Each row is a point. The window is the flat piece filled in between its corners: a triangle in 3 columns, a solid with four corners in 4, and so on. A path goes straight from each point to the next, and from the last back to the first. After which points does the path pass through the window?

Window:
[[-19 -21 -10   2]
 [ 23  12 -15  23]
 [-17 -40  29   0]
 [  9  30  -4  22]]
Path:
(1): [ 28  12 -10  -6]
(2): [ 10   6 -16  51]
(3): [  0 -20  -3  28]
(4): [ 22  -6  -8 -15]
(5): [  0 -24  -5  -9]
(6): [-10 -23   9  30]
(7): [ -1  -2 -11  38]
(8): [ 19   6 -12  -2]
(9): [-16 -60  22 -19]
(10): [-31 -60  18   2]
(11): [  1 -16  13  25]
(12): [  5  -1  12 -12]
Through the window after points: 1, 7

Window (8 x 8):
[[ 10   2   9   3 -25 -51 -47  -5]
 [  6  -8  29  10  -4   2  34  -6]
 [ 43 -23  17  18 -41  10  26   1]
 [-30 -18 -35  32   8   1  11 -25]
 [ 10   4 -31 -13 -13  33   6  12]
 [-16  30  -2  31 -31   6   4 -10]
 [  8   0 -20  48  14  11  29 -20]
 [-27 -21  37  -6  24  60 -10  36]]
Path:
(1): [  1 -19  -5  18  -9  -4  12  19]
(2): [ -8 -21  -6  15  12   1  31  36]
(3): [  4 -24  19  -4   7  26  -3 -22]
(4): [  8   3 -13  13 -19  -7  -4 -44]
(5): [ -3   0  -7  28 -17 -26  12   6]
(6): [  1  -9   5   9 -29 -15  -6  12]
(7): [  8   5  16   0 -22  13 -13 -27]
(8): [ 11  -4  25 -13 -15  -2 -34 -38]
(9): [  0  -1  -6  22 -12 -21  -2   4]
(10): [ 0 -3 10  8 -7 -8  7 14]
(11): [  6  -5  15   5 -11  12  -2 -18]
(12): [ 17 -15  11   4  -8  20   2 -17]
Through the window after points: 8, 10

Window, 9 rows:
[[ -9  13   2   0  22 -12 -29 -12  31]
 [-16  17  13 -35  41 -13 -19  23  21]
 [-16   0  16  -9 -57  -6   6 -13 -22]
 [-47  22 -24   1 -60  28   9 -23  -5]
 [  4 -15  -5  -1  12 -25 -12  42  -7]
 [-11 -25 -19 -28   8 -22  -3  -2  -4]
 [  7   2 -29 -27 -50   8 -18  -1 -27]
 [-19 -19   4  -3 -46  28 -11  -8 -49]
 [  9  13 -10 -13  16   4  14  -6   9]]
Path:
(1): [-21  19  -7 -14  -1 -13  -6 -13 -15]
(2): [ -7  -6  11 -18 -20  13  -3  14  13]
(3): [ -9 -24 -10 -27 -21  13  11   8  25]
(4): [-17  -1 -16 -11   2 -21 -11  -5 -19]
(5): [-14  10  -8  -7  -2  -8 -12  -1 -25]
(6): [ -3 -26 -10 -15 -17  13  -7  26  12]
(7): [ -8 -26  -2 -21 -40  24   0   7 -15]
(8): [-23  10 -22  -8 -28  -7 -10 -15 -48]
(9): [-11  17  -1 -12  -3 -10  -3  -7 -13]
(10): [ -1  -8   0  -8 -19   7   1  -6  16]
(11): [ -8 -22  16 -22 -37  21  -2   6  22]
(12): [-16  17  -2  -6 -17  -3 -12  -4 -24]
(13): [ -1  10 -24 -18 -33  -3 -18  -2 -30]
(14): [  4  -9 -16 -27 -37  14  -8   2  -6]
(15): [  0 -22  -2 -18 -45  24  -7  10   8]
(16): [-18  20  -4   6  -9  -7 -12   2 -47]
Through the window after points: 1, 3, 9, 13

Window, 11 rows:
[[ -8 -14  26 -10 -28 -43   2 -19  23  -5   0]
 [  9 -18  20   9  -7  22  26 -10 -18 -11  25]
 [ 20   0 -15  20   1  10   4  17  11  -7  17]
 [  9 -22  38  21  18 -23 -43   9 -34  56 -17]
 [ 27 -39 -34 -14  -5  44  22  -3  -1 -27  10]
 [ -7   6  -2 -10  -6   1 -20 -36  18 -25  11]
 [-29 -18  11  11 -28 -23 -19 -24  13  26  18]
 [ -1  19 -26 -14 -31 -17  27 -27   2  -6  12]
 [ 16 -17   1   2 -60  26  10  -6 -10 -31  -2]
 [-24  12   0 -13   9  19  24  38 -13  17   5]
 [-40 -21  17  39  37 -27 -16  11 -28  23 -14]]
Path:
(1): [  1 -15   2 -15 -10 -24  -9  -3 -12 -24  23]
(2): [  3 -10   0   7 -21  -2  -9   3 -15 -17  14]
(3): [  1 -15  13   7 -20  30  19 -21  14   9 -26]
(4): [ -2 -16  24  24   1  17  13 -25  16  14 -29]
(5): [  4 -14   7  -4  -8 -22 -16  17 -35   1  34]
(6): [ -2 -13  -3   5  -7 -12  -1  11 -15  -1  19]
(7): [ -8 -12  22  16   0  27  36   2  -3  26 -16]
(8): [ -2 -13   1  17   5   5   6  -6   8   5  -5]
(9): [ -2 -15  -3   6  -3 -11  -9  21 -27  -9  25]
(10): [  2 -14   8  -8 -17  -9   2  -1  -9 -10  16]
(11): [  6  -9   4   4 -31  19  20 -18  20  -6  -1]
(12): [ 11   4   2  14 -14  25  39 -31  10   9 -14]
(13): [ -8 -14 -22 -24 -17 -16  -7  12 -15 -19  34]
(14): [-25 -17   3   4  15 -23 -14  -1 -32   0  24]
(15): [ -6  -9  12  37   4   9   3   5  18  23 -36]
(16): [-10   6  -3   7  -8  11  -9 -29  18  -2   1]
Through the window after points: 2, 4, 8, 12, 14, 16

Window:
[[ 38  -7  -7  -3  13 -23  44  -8 -22 -53   6   3   4 -31]
 [-16  12  17  11   1  -8  -4  26  26  -9  39   6   2  12]
 [  1   2  12  -4 -26  -3 -20   8  14 -17 -11 -30  15  27]
 [ -6 -20   7   1  20  -2  -4  17 -32  21 -22 -27   0  -1]
 [ 30   0 -25  23  -9   2  17 -35  45  24  29  11  -1  -5]
 [ 14  26  -1  12  23  -7 -32  -3 -26 -16  14 -31  16   2]
 [ 19  10  19  -5   1 -21  18  34 -11  27  -2  32 -23  -9]
 [-11  23   7  27   6  20  18 -21 -12   6 -10  -4  18   0]
 [  7  -2 -21 -18  19  33  36   7  -9  36  21  21  32  -5]
 [-11  -9 -14   7  20 -21 -15 -30 -13  12 -48  -1  23   3]
 [ 20 -27 -21   1  -2  22   3   6   6  -7  -5  19  -5  -3]
 [-21  10 -17 -24  19  39  12 -29 -17   2   1 -15 -13  -6]
 [  8  -6  25  -9  43  17   8  40  38  47  -1  31  20   8]
 [-26 -25  60 -11 -25  29 -10  -8  -1   9  -8   7  20  22]]
Path:
(1): [13 -7  9  7 28  8 19 -2  4 18 10 12 -5 50]
(2): [ -2   7   3   1  -4   7  -4  12  29  14   8   7  25 -40]
(3): [  4  -6   5  -5   6   6  -4  11   8   9  -3   2  17 -17]
(4): [ 8 -6  6 -1 11  0  6  7  4  6 -2 11 -3 35]
(5): [  4  -7  13   3   0   1   1 -11  -1  -3  -8   0   4  38]
(6): [-16   9   7   3 -12  15  -9   6  11  11  -1 -15  28 -38]
(7): [  6   7  -5  12 -15   4  -3 -12  30  14  14  -4  12 -44]
(8): [ 20  -8 -13  10  14   4  20 -21  12  15  13  13  -4  38]
Through the window after points: 1, 5, 7

Window:
[[-30 -46 -12   4 -28  26  16  18  -7  26   2   0  26  15]
 [-18  -2  29   1  -5 -14 -33 -12 -40 -43  41  33  13   6]
 [-14  26 -20 -12  -4 -31 -12 -37 -11 -60  24  31   4   8]
 [ 30  23  -8 -18   5  10  12 -10 -11  -4  27  11   1 -16]
 [-31 -36  -2 -10  46  23  14 -10   7  18  -8 -21   4 -35]
 [ -3  -1  15 -10  37  21  17  11  28 -13 -10  -9   3   5]
 [ 19   9  14  -4 -19  -3 -19 -56  -1 -38  13  14  -1   3]
 [ -1  27   4 -25 -25 -14 -26 -20 -30 -53  13   7 -34   0]
 [  3  19   2 -13  19  -2  -2 -26  21   3  38   4 -37  11]
 [-14 -27  17 -34  32  -1  22  -7   3  23 -22  19   1  -3]
 [-30 -30  -3  35  26  12   3   7 -18  23 -39  19   7  -3]
 [-35 -10   7   2 -20   2 -28  10   5   3  -3  34  20 -23]
 [  3 -50 -10   8 -10 -13  -9  18   1  -8   7  16   3  -9]
 [-11 -19   2  -4  28 -10   5  11   8  43 -19 -31  24  -2]]
Path:
(1): [-10 -23 -18  -3   7  27 -28   2 -21  12   2  12  24   9]
(2): [-26 -28 -10 -23  24  15 -33  -4   2   2  -6   6  18  18]
(3): [-11  -5   5   9   8  -4  29 -16  -6  -9   9   2  -6 -32]
(4): [ -9   4  16  13   1  -7   2  -9 -16 -23   9   9  -8  -9]
(5): [-17 -15 -17 -25   9   1 -20  -5  -6   8 -16  10   6   8]
(6): [  2 -14 -14 -11  12  13 -16 -14 -17  -2   8  11   5  -3]
(7): [-34   2  23   7 -18 -38  23  -6  13 -11  11  18 -16  -5]
(8): [ -1   4  36  17 -17 -17   9 -40 -14 -29   9   1 -24  -1]
(9): [  6  -6  -8 -13   0   6 -21 -21   2 -15   5  16  13  -1]
(10): [ -3  -2  -6 -14   5  -9 -30  -9  -9 -17  -6  22   4  14]
(11): [-10  -1  12   9  -6   2  28 -12   0  -7  23   4   2  -7]
(12): [-27 -25  15  -3 -26  -6  43  -4  14  -2   5  -7  -5  -3]
Through the window after points: 2, 4, 8, 12

Window:
[[ 51  23  12  -4 -19 -17 -18  -7   8  -5   6  32  -9 -31]
 [  3 -29  -1  -4  12  -2   4 -19 -26 -22   4  17  27 -33]
 [ 51   4 -15 -15  10  -5 -24  -1  15   3  23  10 -22  -5]
 [  4  11  -5 -20   8  14   4   1   8 -39   5  28  28 -12]
 [-60   0  26 -12 -12   6  16   6  -5  17  24 -19   6  26]
 [ 19 -16 -10   5 -17   3 -19   7   9 -33  -7  -3  17 -33]
 [ 43 -23  -3  22 -23  -7 -10 -38  -1   0   7  14  21  44]
 [ 12  -8  13 -14 -24   9  18  26 -17  26  -1   2 -18  36]
 [-40   2  -6 -17  -6  16  29 -17   0  15 -17 -12  11   4]
 [-42  11  -8 -19 -11 -15  22   4 -24 -17  -1 -15 -10  14]
 [ -3  -8  11  15  19   0   2  -2   7 -29 -15  18  -9 -15]
 [ 26   1 -18  33  -7  10 -26  -7 -23   6   3  24  13  12]
 [-22   3   8 -34  -6 -24  -9  20   2  28 -12   6  -3  30]
 [-56 -12   6 -39 -34  14   1  -6  -6  16   6   9 -24  35]]
Path:
(1): [-24  -3 -10 -11 -24 -31  38   6  30   0   5  16  -4 -20]
(2): [-23 -12 -24   0 -27  -9   8   6  18   2  11  44  17  11]
(3): [ -3  14  17 -26   9   7   4  -7 -18  -5 -14 -25  -4   0]
(4): [  1  11  26 -19  -1  20  -9 -14 -17 -16  -5   8   6  23]
(5): [ 13 -17 -19  13 -13 -18  -1  14   1   7  11  14  -3  -8]
(6): [ -6  -4   0  -1 -17  -2  13  13  -1   9   7  17  -7  17]
(7): [ -7  -8   9 -21 -16  13   2  -4 -13  10  -4  -4  -6  23]
(8): [  1   1   5 -13  -1  12  -8   8 -13  -7   0   2  -1   1]
Through the window after points: 2, 6

Window:
[[ 17 -33  14  13  28   4 -25  14  -1  12 -19 -14  -2  24]
 [ 12  35  -1   4 -15 -16  -8  13  50  -6  -5 -22   9   4]
 [ 17  -8 -19   6  23  31 -14 -14 -12   7 -25   0  24  17]
 [ 23  24  -8  -7   2  19  19  12  -4 -39 -20  26 -20  -9]
 [ 44  23  21 -60  18  -5 -13   5  -1  17   7   2  30   8]
 [-22 -26  22   4  39   6   3  -5  -1  -6 -19 -18   0  28]
 [  7 -40  27  27  19  -6  -5 -51   5 -33  23 -23  11  24]
 [ 18  37   0  32 -17  20   4  -3  31  22 -13   4 -15   6]
 [-10  -9 -37  -9  50  -6   2  25  42  -4   8 -27 -31  16]
 [ -3 -29   4 -16   1   5  22  58  -9   1   3  23  19  20]
 [ 15   9   9  -7 -16  20   4  22  23   0  16 -40   0   2]
 [-12 -23  19  -6   8   5 -27 -22  -5 -28  10  14   3  23]
 [ -2  15 -11  31  34   9 -19   3   7   1   5 -11   4  -1]
 [ -3  15  19  -1 -29 -26  21  12  -4 -12   2 -33 -25  46]]
Path:
(1): [ -6  -3  10   2  31  12  -5  12  12 -15   3  -6  -3  33]
(2): [ -1 -24  -5  -1   0 -10  -7 -19   0   1  -6 -10  -2  -8]
(3): [ -5 -21  12   1  -4  -4   3 -11  -1  -6  -2  -8  -7  -7]
(4): [  4  -1  11   0  28  15 -20  -3   6 -25   4   2  10  41]
(5): [ 13   9   5   7   6  23   0  28  11 -15   5 -12  11  37]
(6): [  3  -7   5  -3   1 -22   8   2   6  13 -12 -15 -12   5]
(7): [  3 -14   2  -3  -3  -4  -2   6   7  -4  -4  -7  -1   2]
(8): [ 14   1  13   4  15  13  -4   2   2 -16  -1  -7  -5  25]
(9): [ 20  29   9  -3   7  23  13  23  29 -20  10 -11   3  52]
(10): [-2 -8  0 -3  4  0 -4  0  2 -3 -3 -6  2 -6]
(11): [  7   9 -11  -1  -7 -13  -6  -6  21   2  -8 -18   6  -3]
(12): [ 15  25  20   6   5   8  -4  22  34 -23   4  -5   2  25]
Through the window after points: 1, 3, 7, 11

Window (14 x 14):
[[ 22  -7 -10   7  15  15  -2 -37  -1 -34  31  16   3   6]
 [ -1 -23 -33 -11  -3 -22   3 -21   4   1   5 -11   9 -26]
 [ 22  -6  27  -6 -39  -8  12   9  15  -7  12  38   0  29]
 [  4  23 -16  21  -4  13  -2  10  19 -16 -29 -17  32  -2]
 [ 11  19  40   6   5  23  -2 -10 -14  17 -19 -21  -7  -3]
 [ -8  15 -40   5 -13   8  25  16  -9  14  26  -4  26 -14]
 [ -5  -4 -11  -1 -18  32 -14  25   7  -9  -4  -3 -26   6]
 [-20  27   2 -16 -11  23 -14   2   8  -4  -9  60 -24  36]
 [-18  21 -19  23 -37 -17  53 -12   3 -28   5  60  15 -35]
 [  4  -1  22 -11  -3 -22  40   1  27  -8  10  22 -20  -5]
 [-13  -1  12   5  -8  35   5 -24   5  -3 -29   4 -13  38]
 [-38  -9  13 -34  -5  15   3 -17  17   6  11  16   4 -16]
 [-20  21  -7   8 -34 -11  -3 -18  34 -29  14  18 -25  12]
 [-31 -32  24   6  14  18 -11 -14   1  24   7  26 -17  16]]
Path:
(1): [-16   3   9  -2  -8   2   7  -3  -5 -12   7  18  -4  13]
(2): [-23  10   9 -17 -16  -6  16  -9  -3 -30  -1  20  -4  13]
(3): [ -2   5   4   1 -16   4   8  -3  24   2   8  30 -11   2]
(4): [  3 -11 -13   5 -12   7   5 -17  24  10   9   8  -6 -15]
(5): [ -8  -6  -6  -6   6  -4   4 -12 -11 -13   9   6   7   3]
(6): [ -7  11   5  -3 -13   9   5  -3  -1 -22   6  11   6  10]
(7): [  8   4  -9   6  -9  12   9 -18  16  -2  -2  10  -8   3]
(8): [  2   6  -7   3  -5  17   4 -23  11  12   2  14  -4  -4]
(9): [-24   3   1  -4  -2   4   7   6   5 -15   0  13  -3   2]
(10): [ -6   2  -1   5  -7   0  20  -3  -1 -24   9  10  -2  10]
(11): [  7   3  -6  -6   0   7   7 -13  17   8  16  20  -1 -10]
(12): [  0   4  -9   3 -18  11   7 -19  19  -3   7  20 -12   2]
Through the window after points: 2, 4, 10

Window (14 x 14):
[[ -4  10  38 -37 -42   3  30  -5  24  26  37  30 -36 -29]
 [-18  18   6   5  13   0  24   9   2 -22 -18 -17   3 -16]
 [-27  -2  28 -32  60  14 -27  19  -8   4   9 -33   4 -54]
 [  3  31  22   3   7  10  -5 -20   1   1  -9  25 -32   6]
 [-14  18  -9  10 -19  -4   0  -5  14   9 -10  -4  17 -23]
 [ -8  28 -17  -4  -4 -14  16   4   9  32   2  15   4  18]
 [  3 -34  -5  -3  14 -12  13 -27   4   3   1  20 -29  -1]
 [-17 -55   7  25  13   1  15   8  -8  19  -5   7  -2  -2]
 [  5  31  -7   0   7 -10   4 -14 -33  -4   1  37  12  -6]
 [ 10  12  -3 -13  -2 -14  -8  28  16  10  22  40 -12 -17]
 [ -9   3 -45  46   5  32  10 -16 -13  -4  40 -52 -38   6]
 [-20 -12 -24  14 -16  -7  -8  10  -4  -6  19 -26   1  20]
 [-15   4  22  15  24  -2   7  -6  20 -14  12 -11  19 -12]
 [ 20   2  -6  11   7  27  12 -14  -1 -14  -2 -13   2   8]]
Path:
(1): [-30 -12 -20 -12  14   9  12 -10  16 -12  12  -2   1  -3]
(2): [ 20  39  17  18  -5  -6   3   4 -12   5  -4  -5  -6  -5]
(3): [ 18  18  10   1 -11 -18   2   1 -12  -2   6  -2   0   3]
(4): [-18  -4 -11  10  27  22  11 -14  -6  -2   0  17   5 -12]
(5): [-18   7  24 -23 -17  15  14   3  20  13  13  26 -17 -17]
(6): [ 18  -1   7   1 -14 -20  20 -13  -8  17  34  -4 -26 -18]
(7): [ 19  19  21   6   8 -16  -1  -2  -6  -4  -1 -22   9 -13]
(8): [-30  -5  -6   9  10  14  10  -5  15   4  10  18 -11   5]
(9): [-54   5 -20   4   1  20   8  -5   4  -3  46  15 -19  -4]
(10): [ 31  -7  22  -9   7 -11  -2  -2   3  19  -9  -9  -7 -19]
(11): [ 22  19  15   0  -4 -17   4   8  15   8  13   5  -9 -22]
(12): [-46 -10   1 -17   8  15  11 -14  -9  -1 -13  27  10   2]
(13): [-11 -16 -15 -18  23  28  -3 -13  -1 -26   8  35   1 -11]
(14): [  3  35  18  14   2 -18   7  -5 -10  14   0  -2  -4  -5]
(15): [ 28  10  23   3  -5 -19  11   1  -4  -1  -4 -25  17  -7]
(16): [-45  12 -27   3  13  25  -4  -7  14  -4  17  14 -20  -8]
Through the window after points: 3, 5, 7, 13
